Each wall is flat, endless, passes through zero and stands at right angles to its row. A trip goes straight from one point to another. List the walls that it crosses, first one first.
In the rows, 128 means zero.

Walls:
(1): [103 164]
(2): [  7 121]
(3): [153  73]
Trips:
[116 176] to [141 153] => 2
[140 109] to [159 200] => 3, 1
[123  90] to [108 122] => 1, 3
[ 70 116] to [117 136] => none

Walls:
(1): [ 85 126 103 161 140  74]
(2): [131  53 175 100 134 109]
(3): [174 106 100 134 115  69]
Trips:
[152  62  37 129 101  93] to [103   7  56 101  88 119] => none
[164 129 147 125 178 106] to [161 172 112 122 148 132] => 2
[158  96 107 117 162  28] to [114  94 138 137 136  55] => none
[ 97 174  86 127 145 143] to [163 108 131  98 153  93] => 3, 2, 1
[ 80 144 174 164 157 164] to [140  64  61  80 177 105] => 2, 3
[196 109 127 173 176  78] to [122 185 141 149  69 173] => 2, 1, 3
[138 169  82 134 118  91] to [125 103 157 149 107 165] => 1, 3, 2
[101 134 102 127 185 149] to [ 57 126 117 161  98  72] => 3

Walls:
(1): [104  93 152  79 108 169  36 136 161  82 131]
(2): [189 193 164 163  90 142  39 160  99 168 210]
(3): [129 174 147  77 143 125 112 172  62 142 134]
(4): [139 149 117 164  94  92 174 182 182  84 121]
Trips:
[166 120 104 151  78 130  85  93  63 197 105] to [164  39 101 139 140 108 113  44 118  92  57] => 3, 2, 1
[ 79 150  78 164  89 216  66 124  78  97 127] to [ 94 170 127  64  34 140 166 181 159 197 113] => 4, 1
[134  94 121 113 126 185 146  79 137 113 136] to [103 222 195 125 112 141 127 109 135  77 107] => 3, 4, 2
[119 148  47 110 200  93 207  59 155 163 166] to [110 147  76 148 174  88 134 208  98 100 101] => 4, 3
[131 160 147 131 204 166 100 172 150  84 148] to [126 135 202 136 185 226 156  74 129 106  81] => 4, 2, 3
[ 98 114 162 215  81  88 129 119 129  52 205] to [102 169  84 118 126 140 149 119 106  92 227] => 1, 3
[107 100 106 148 128  89 130  91 232  76 154] to [145 130  96 142 110 137 117 108  67 170 121] => 1, 4, 2, 3
[109 100 198 164 175  97 138  92  82 192 143] to [188 131 170 162 152 127 180 130  33  89 147] => none
[112  28 108 122 107 135 142 190  53 139 174] to [107  97 126 157 128 100 125 119 186 133 160] => 3, 4

Walls:
(1): [ 71 194 152 130 116 136 142  43 137 157  78 112 175 178]
(2): [112  47 131 117 162 128  96 120  80 112 205 190  70 187]
(3): [110 115 134 148 139 111 221 136 198 137 148 127 170 194]
(4): [ 57 187 249 140  37 150  77 139 182 177 105 174 160 112]
(5): [230 145 140 105 129 133  72 138  68 168 114 121 133 123]
Trips:
[171 166 149 158  68  69 115 139 162  73 199 186 154 148] to [159  43 178 196  99 158 142  74  46 151 108 164 195 164] => 5, 1
[171 141 113  85 149 102 177 100 154 143 110  98 128 154] to [162  82 100 120 195 117 159 131 136 121 201 106 188 150] => 1, 2, 5
[ 94 204  97 112 112  79 125 119  24 111  91  83 116 184] to [133 216 189 103 190 123  85 106 151 129 102 147  91 136] => 4
[162 177 141 152 118 103  93 128 143 165 104 187 180 130] to [161 128 146 102  94 122  96  98  69 174 123 146 103 106] => 2, 1
[140 136 132 130 172 176 210 161 131 142 164 129 177  74] to [137  73 144 196 144 160 180 130 197  99 169  85 143 151] => 2
[165 108 164  90 139 231  92 134 108  90 109 148 166 138] to [111 147 157 188 125 201 105 116  94 104  21 120 141 194] => 1, 2

Walls:
(1): [157 202 164 107 143 103 166  83  96 103 161 177 158 192 174 150 144 120
 129 178 114  61 116 164]
(2): [163  42 116 170 138 172 133 124 126 122 157 119 179 178 151  73 194 163
 151 189  33 129  94  73]
(3): [154 164  50 143 151 120 149 172 110 160 166 125  88 161 203 177 114 174
 147 122  85 161 114 123]
(4): [147 129  78 125  97 158 170  91  52 139 157 174 166 168 101 194 100 110
  81 137 185 146 116 126]
(5): [107 124 113  97 162 147 140 203 112 111  29 215 154 136 127  88 102  98
 106 105 134 126 164 121]
Trips:
[126 131  90 114  90 124 115 150 120 130 122 117 146 109 153  67 160  39
 113 158 201  95  75 152] to [146 148 219 120 139 117 105 134  79 149 170 126 164 141  66 180 110  93
  97 182 126  88 130 187] => 5
[159 106 153 249 117 170  63 194 143  91 148 178 205 183 109 215 102 117
 157 153 139 153 117 140] to [175 139  88  74  87 150 164  98 109 112 137 123 133 192 101 151 148 133
 168 131 179 189  94 124] => 5
[119 168 113  53 142 156 131 147 135 148 146 203 132 154 136 161 100  91
 102 150 168  74 165  99] to [202  86 153 124 192 169 103  94 151 163  98 149 132 106 113 164 119 100
 179 114 191 141  53  74] => 3, 1, 2, 5
[192 156 191  94 100 128 146 111  52 127  86 115 113 157 167 175  51 118
 134 119 113 125 126  77] to [172 119 110 145 107  72 141 128 148  13 158 154 106 105 126  78 145  30
  98 186 153 159 114 106] => 3, 2
[103 165 149 196 171 128  80 217  82 156 113 179 159  67 124 102 140 145
 157  70 117  82 127 177] to [143 158 148 171  77  75  98 179 215  71  12 107 129 128  72 162 197 122
 121 129 242  21 136  55] => 3
[123 131 123 173 109 104 216  90  73  45 187 163 120 128 126 121 125 108
 139 132 151 154 125  88] to [ 66 161 136 119 124  95 108 106 140 197  86 102 116 153 139 152 117  86
 139 150 101 176 156 145] => 2, 4, 1
[128 149  78  95 120  75  72 117 124 157 212 125 116 135 135  82  83 100
 139 121 119 133 203  97] to [187 108 145 158 151 138 164 116  54  79 110 158 161  92 140 179 130 142
 107 117 164 112 102 149] => 4, 1, 5, 3
[111 154  56  89 145  91  89  70 148 118 127 139 117 205  77 117  58  67
  88 115 129 157  95 127] to [114 161 139 106  82 150 166  75 152 143 111 160 196 194  96  77 143 121
 161 185 136  79 152 116] => 2

Walls:
(1): [154 175 129 168 155 127 212 130 180 123 178 105 138  91  79  92 155 131
 118 232 147  63 141 147 122 149  68 144 196 146 182 108 167 115  53 124
 139 156 169 142  81 141 168 170 124  99 143 125]
(2): [114 143  80 128  60 151 120 119 115  98 168 134 150 129  78 150 155 163
  87 128 116 154 122 111  93  99 151 183 165  62 175  77 160 155 171  60
 105  80 132 149 143 126 143 105 167 200 147 168]
(3): [145 136  76 169 164  88 158 103  80 121 108 128 157 145 150  99 212 136
 129 129 147 124 174  86 190 147 111 107 194 106 103 200 115 160 159  98
 116  86  96  23 139 156  82 117 119 155 107 218]
(4): [136 160 117 208 107  81 165 131 167 100 151 244  91 188 157 208  98 116
  66 196  75 166  82 126 160  82 138 184 178 143  92  67 149 144 166 235
 161 114 120 123 119 155  74 100 153 147  74 126]
(5): [150 185 198 142 120  69 136 122 149  65 175 120  75  68 128 163  91 143
  89 117 109 111 129 192 140 119 142  86 178  86 145 110 126 180 157 138
 215 170 104 102  92  86 134 102 113  88 149 156]
(6): [121 191 156 114 130  46 143 150 127 195 155  85 143  91 140 194 144 101
 118 178  98 128 136 100  70 159 123 138 170 128 130 157 113  86  62  82
 217  79 110 193  93 110 101 108  86 131 136 158]
(7): [159 155 116  84 211 218 139 128 120  87 129 107 113 164 117 186 108 123
 140  33  77 167 105  78 103 168  96 150  96 173 131 109 146 213  91 179
 145 141 138 145 169  68  99 116 139 172 180 106]
Trips:
[ 64 126 151 147 157 167 185  96 126 163 128 127  73 174  96 100  96  72
 190  53 150 187 196 203  95 179 135 161 110 167  95 127 136 182 146  80
 149 155 120 103 128  98  96 107 115 160 112  16] to [110 128 116 123 180  51 157 137 138 117 104 115 124 123  54 182 194 161
  88  86 148 158 151 100 149 147 226 119 133 191 179 110  95 127 122 127
 101  80 173 124  79 112 123 122 174 166  59 175] => 3, 2, 6, 4
[ 49 172 162 161 121 203 141 104  78  87  81 127 141 122 225  94 189  86
 163 160 144 173  47 105 102 122 128 131 119 123 108 166 191 134  99 167
  95 177  66 114  87 131 130  76  57 159 138 126] to [ 74 111  41 136 177  87  65  66 139 140 109  66 142 195 160 120 150 170
 148 101 102 132  92 135 110 140  28 191  30 162 110  57  62 134 102 222
 156 174  93 166  85 100 155 168 125 182 114 110] => 3
[105 126 171 121  58 164 151  90 132 122  66 115 112 130 102 171 107  82
 118 137 158  89 102 135 144 133 139  89  97 127 100  77 138 160 144 171
 110 199  76  86  91 115 227 107 165 186  61  58] to [ 45 143 214  72 182  64 135  81  56 110 212 149 148 119 170 146  80 157
 230 161  94 113  67  74 126  64  95  68  69 123  73  54 158  53  99 120
 101  84 137 146 143 189 160 119 199 171 131 156] => 5, 6
[215 121 150 213  58  71 171  95  91 120 151  43  49 137  89  84 157 100
 134 186 170 107 128 127 131 134  97 199 132 122 131  85 185 101 216 107
 114 145 128 164  82 150 143  55  54 148  80 137] to [174 204 185 119 166  89 116 132 138 137 107 135  75 189 139  89 134 129
  83 140 119 108 143 118 136  93 116  75 101 108 100 123 150 119 169 132
 141 136 154 139 122 158 116 113 140 181 104 163] => 2, 1

Walls:
(1): [168 143 118  66 167 144 186 157 123 186  73 120  89 106  34 153 114 109
  73  70  37 104 157 143 134 161 159 127 102 100 124 144  62 120 165  62
 116 125 151 132  76  89 180 176 200  68  73 113]
(2): [133 113  86 112 178 101 113 180 153 148  48 194 174 164 149 140 106  89
 143 122  90 152 159 103 136 167 124  52  79 175  74 106 168 140 103 114
 111  89  86 154 108 138 129 102 155  33 166 170]
(3): [226  24  81 158 122  96  94 113 134 140 179 118 187 114 114 125 116  52
  87  92 118 110 120 142 117 113 185 146  65 140 152 118  81 151 115  71
  74 179 175 110 129 138  52  60 132 126  97 114]
(4): [162  77 143 114 123 115 120 114 160 100 101  71 107 141  78 108  98 170
 134  73 153 148 116 110 116  77  53 129 159 101 226 120 163 132 135 138
 140 155 109 138 178 165 164  78 127 162 117 148]
(5): [ 55 210  20 168 127 145 134  70 174 193 145 165  91 143  89 153 149 146
 103 123 200 228 141 152 180 114 154  70 122  60 220 143  96 157 200 108
 118 155 122 133  54 122 176 201 120 167  95  81]
(6): [168  83 138  92 164 142  89  61 165  37 100  64 109 131  51 154 111 138
 118 168 154 117 129 168  88 100 203 162 196 172 137 123 199 166 197 119
 123 128 163 122  74  83 123  38 249 130  27 135]
Trips:
[135 114 119 105 125  94 139 163 137 193 134 153 130 120  64 135 139 112
 116 172  96  47  87 132 159 103 112 170 192 122 116 206 142 122 103  77
 183 171 117 149 160 127 113 160 231  50 137 142] to [ 95 120 157 168 126 210 115 144 119 170 153 144 137 125 149 174  54 128
 161 134  96 119 144 100 140 177 142 208 122  76 114 114 133  88  52 115
 130 105 146 123  80 166 120  85 184  71 147 149] => 6
[115 183 118 117 131 130 132 112 121 123 151 110  66  94 170 114 171 100
  77 122 108 106 158 163  95 128  81 154 128 105 137 117 116 128 102 120
 189 111  83 146  61  89 139 125  48 146 109 118] to [ 88 110 151 149  88 137 151  92 181 157 112 121 125  82 101 209 171 112
  93 165  87  45  94 177 171 163 133 127 128 118 133 209  98 139 183 120
 105 157 108 134 138 122 124 210  90  99 219 106] => none
[108  98 125 113  88 180  81 179 179 101  43 113 124  99 138 107 144 174
 108 172 168  40 118 130 164  38 176 126 103 137  91  95 143 131 151 116
 109 122 157 146 196 151 124  79 181 149 113 174] to [ 98 162 122 104 104 164  92 104 111  91 103 193 150  55 134  10 119 188
 167 130  79  98 105 182  85 149  90 109 163 130  84  95 153 153 158 128
 135 173 160  67 112 117 138  65 171 112 177 153] => 3, 4
[136 157  89  95 173 178  99  61 139 123 182 100 183 101  37 153 135  92
  54 107 109 158 150 161 128 133 103 146 177 135 182 113 117 122 115 174
 122  94 146 167 123 153 210 190 197  80 136 107] to [114 132 212 119 183 121  91 182 142  83 133  74 180 133  32 210 170 144
 109  50 120 104  73 141 118 119 175 136 138  56 149 170  81 120 125 126
 152 125 184 115  90  77 101 106 124 162 149 192] => 3, 5
[129 126 199 115 142 175 149  61 179 164 132 108 174  53 148 185 126 220
 149 134 188 104 147  87 113 133 171 139 148 130 112 137 100 169 130 209
  60 122 120 131 145  71 196 101 149 129 198 106] to [ 94 113 133 111  62  92  85 147 153 130 144 144 123  99 115  77 139  66
 138 138 160 198 150  71 125 148 111 166  71 151  85 111 118 150 183 164
  92 190 142 172 150 160 142 104 144 145 107 107] => 5, 3, 6, 2
[ 66  99 117 139  69 101 150 148 117  28  98 123  73 122 146 146 179 140
 152 102 177 145 140 169 119 183 151 136 192 149  96 155  56 179  69 140
 155 142 136 115 133 123 172 106 106  83  71 121] to [165  82 201 119 108 115 132 122 159 118 127 144 114 103 138  29 150 107
  89  87 172 162  29 205 136 157 109 156 139 131 128 103 119 178 147 155
 149  93 171 172 115 169 225 113 106 171 125 125] => 4, 3
[189 146  92 121 103 160 143 202  80  85 121 133 121 119  95 131 182 102
 205  83  99 126  85 132 106 102  83 117  92 170  96 124 164  93 125 117
 107 158 133 176 198 131  76 100 122 163 110 152] to [185 114 105 181 135  56 202 143  83  85 189 143 126 104 205  94  32 155
 164  91 152 158  66 137  51 132  75 136  78  97  93 167  75  97 159 120
 189  86  93 194 128 104 212 174  89 121 149 157] => 3, 2
